Rows are points. The last column is the point's height on a tilted bowl or saddle (a function of degree 2), plus a little noise. Count its main directions that bend up, bend down and stay straight.

Points:
[[ 0.69 -0.35  0.43]
 [-0.21  0.26 -0.38]
 [ 0.43 -0.40  0.26]
 [-0.44 -0.06 -0.02]
 [ 0.15 -0.65  0.63]
 [-0.46 -0.30  0.34]
 [-0.38  0.54 -0.30]
 [ 0.17  0.19 -0.31]
 [ 0.43 -0.01 -0.06]
 [ 0.11 -0.68  0.68]]
Directions: 2 up, 0 down, 0 straight

Points:
[[-0.14 -0.33 -0.27]
 [-0.49 -0.55 -0.61]
 [-0.21 -0.70 -0.53]
 [-0.39 -0.22 -0.26]
 [-0.41  0.15  0.00]
 [ 0.49 -0.41  0.03]
 [ 0.00  0.22 -0.17]
 [-0.44  0.26  0.09]
 [-0.06  0.12 -0.15]
 [-0.59 -0.69 -0.85]]
Directions: 1 up, 1 down, 0 straight

Points (9 x 3):
[[-0.10 -0.41 -0.44]
 [-0.22  0.38 -0.20]
 [-0.93  0.62 -0.83]
 [ 0.28 -0.35 -0.41]
 [-0.25  0.75 -0.27]
 [-0.39  0.01 -0.32]
 [ 0.44 -0.13 -0.23]
 [-0.12  0.02 -0.22]
 [-0.12  0.00 -0.23]]
Directions: 0 up, 1 down, 1 straight

Points:
[[ 0.05 -0.21  0.15 -0.06]
 [-0.35  0.75  0.28  0.77]
 [ 0.22 -0.53  0.28  0.34]
 [-0.44  0.26 -0.01  0.44]
 [ 0.38 -0.08  0.23 -0.25]
 [-0.21  0.35 -0.50  0.17]
 [-0.58 -0.09 -0.37 -0.21]
 [-0.13 -0.27  0.51  0.48]
 [ 0.45 -0.05 -0.08 -0.21]
 [ 0.80  0.22 -0.24 -0.24]
 [ 0.70 -0.04 -0.03 -0.17]
 [-0.16 -0.13 -0.50 -0.38]
 [ 0.33 -0.30  0.63  0.31]
 [ 0.09 -0.82 -0.56 -0.44]
 [ 0.35  0.07  0.02 -0.37]
 [-0.96 -0.34 -0.06  0.08]
 [-0.30 -0.51 -0.23 -0.59]
 [ 0.35 -0.55  0.51  0.72]]
Directions: 2 up, 1 down, 0 straight

Points (17 x 4):
[[ 0.10 -0.49 -0.57  0.20]
 [-0.59 -0.66  0.33 -1.28]
 [-0.03 -0.23  0.00 -0.06]
 [ 0.17  0.19 -0.46  0.27]
 [ 0.77  0.03  0.35  0.32]
 [ 0.17  0.47  0.23  0.22]
 [ 0.15  0.12 -0.61  0.32]
 [-0.03 -0.01  0.21  0.03]
 [ 0.15  0.49 -0.51  0.23]
 [-0.10  0.86 -0.36  0.07]
 [ 0.63  0.25 -0.06  0.29]
 [-0.55 -0.05 -0.20 -0.41]
 [ 0.06  0.09 -0.32  0.17]
 [ 0.62 -0.10  0.14  0.31]
 [-0.36 -0.05  0.50 -0.20]
 [ 0.44 -0.17  0.35  0.24]
 [ 0.28  0.85  0.73  0.39]]
Directions: 1 up, 1 down, 1 straight

Points, 15 rows:
[[-0.18  0.41  0.33  0.21]
 [ 0.33 -0.48 -0.09  0.40]
 [ 0.16 -0.71 -0.14  0.44]
 [-0.33 -0.57  0.13  0.39]
 [-0.24  0.50 -0.24  0.12]
 [-0.48  0.31  0.02  0.11]
 [-0.24  0.33  0.11  0.14]
 [-0.06  0.09  0.06  0.14]
 [-0.03  0.93  0.02  0.29]
 [ 0.76  0.43  0.27  0.37]
 [-0.19 -0.13  0.61  0.64]
 [ 0.40  0.22  0.58  0.45]
 [-0.55  0.10  0.07  0.15]
 [ 0.58  0.71 -0.50  0.60]
 [-0.04 -0.27  0.65  0.74]]
Directions: 2 up, 0 down, 1 straight

Points:
[[-0.35  0.18  0.72 -0.19 -0.23]
 [ 0.16  0.52 -0.28 -0.34  0.20]
 [ 0.09 -0.06  0.01  0.40 -0.16]
 [ 0.56 -0.38 -0.10  0.43 -0.51]
 [ 0.45  0.59 -0.23 -0.46  0.43]
 [ 0.78 -0.08 -0.41  0.12 -0.56]
 [ 0.10 -0.36  0.33 -0.18 -0.12]
 [-0.29  0.08 -0.95  0.13  0.06]
 [ 0.68 -0.69 -0.12  0.40 -0.80]
 [-0.79 -0.59  0.18 -0.36 -0.45]
 [-0.38 -0.63 -0.18  0.60  0.03]
 [-0.20  0.43 -0.21 -0.43  0.03]
 [-0.39 -0.56  0.23 -0.02 -0.24]
 [-0.23 -0.55 -0.49 -0.51 -0.69]
 [-0.55  0.44  0.16 -0.01 -0.10]
 [ 0.30  0.15  0.32  0.25  0.18]
 [-0.23 -0.01  0.58 -0.05 -0.10]
 [-0.35 -0.08 -0.16 -0.15 -0.06]
 [-0.15  0.16 -0.35  0.38 -0.11]
 [ 0.29  0.14 -0.41 -0.18 -0.18]
 [ 0.76 -0.08 -0.25 -0.10 -0.25]
 [-0.62 -0.46 -0.19  0.58  0.26]
 [ 0.21 -0.44 -0.80 -0.39 -1.06]]
Directions: 1 up, 2 down, 1 straight

Points:
[[ 0.00 -0.86  0.46 -0.26 -0.18]
 [ 0.12 -0.31  0.11  0.06 -0.30]
 [-0.41  0.25  0.04  0.13 -0.13]
 [-0.11 -0.33 -0.18 -0.15 -0.20]
 [ 0.01 -0.56  0.02 -0.05 -0.31]
 [-0.18 -0.06  0.70 -0.52  0.20]
 [-0.31  0.32 -0.21 -0.27  0.17]
 [ 0.02 -0.20 -0.08  0.18 -0.16]
 [-0.97 -0.76 -0.32  0.06  0.79]
 [ 0.34 -0.34 -0.51  0.40  0.03]
 [-0.38 -0.22 -0.90 -0.77 -0.08]
 [ 0.00  0.40  0.42  0.13 -0.46]
 [-0.04  0.37  0.14 -0.31  0.06]
 [ 0.79  0.22  0.68  0.33 -0.37]
 [-0.17 -0.11 -0.11  0.26 -0.04]
 [ 0.36  0.60 -0.13  0.11  0.34]
 [ 0.63 -0.53 -0.66 -0.19 -0.84]
 [ 0.75  0.54 -0.35  0.14  0.94]
 [-0.23  0.02  0.08  0.13 -0.13]
 [ 0.11 -0.51 -0.60 -0.93 -0.58]
 [ 0.46 -0.48 -0.08 -0.14 -0.59]
 [-0.90  0.32 -0.63 -0.22  0.41]
 [-0.09  0.45  0.30 -0.52  0.21]
 [ 0.12  0.00  0.02 -0.17 -0.09]
 [ 0.00  0.09  0.26 -0.34 -0.03]]
Directions: 2 up, 1 down, 1 straight
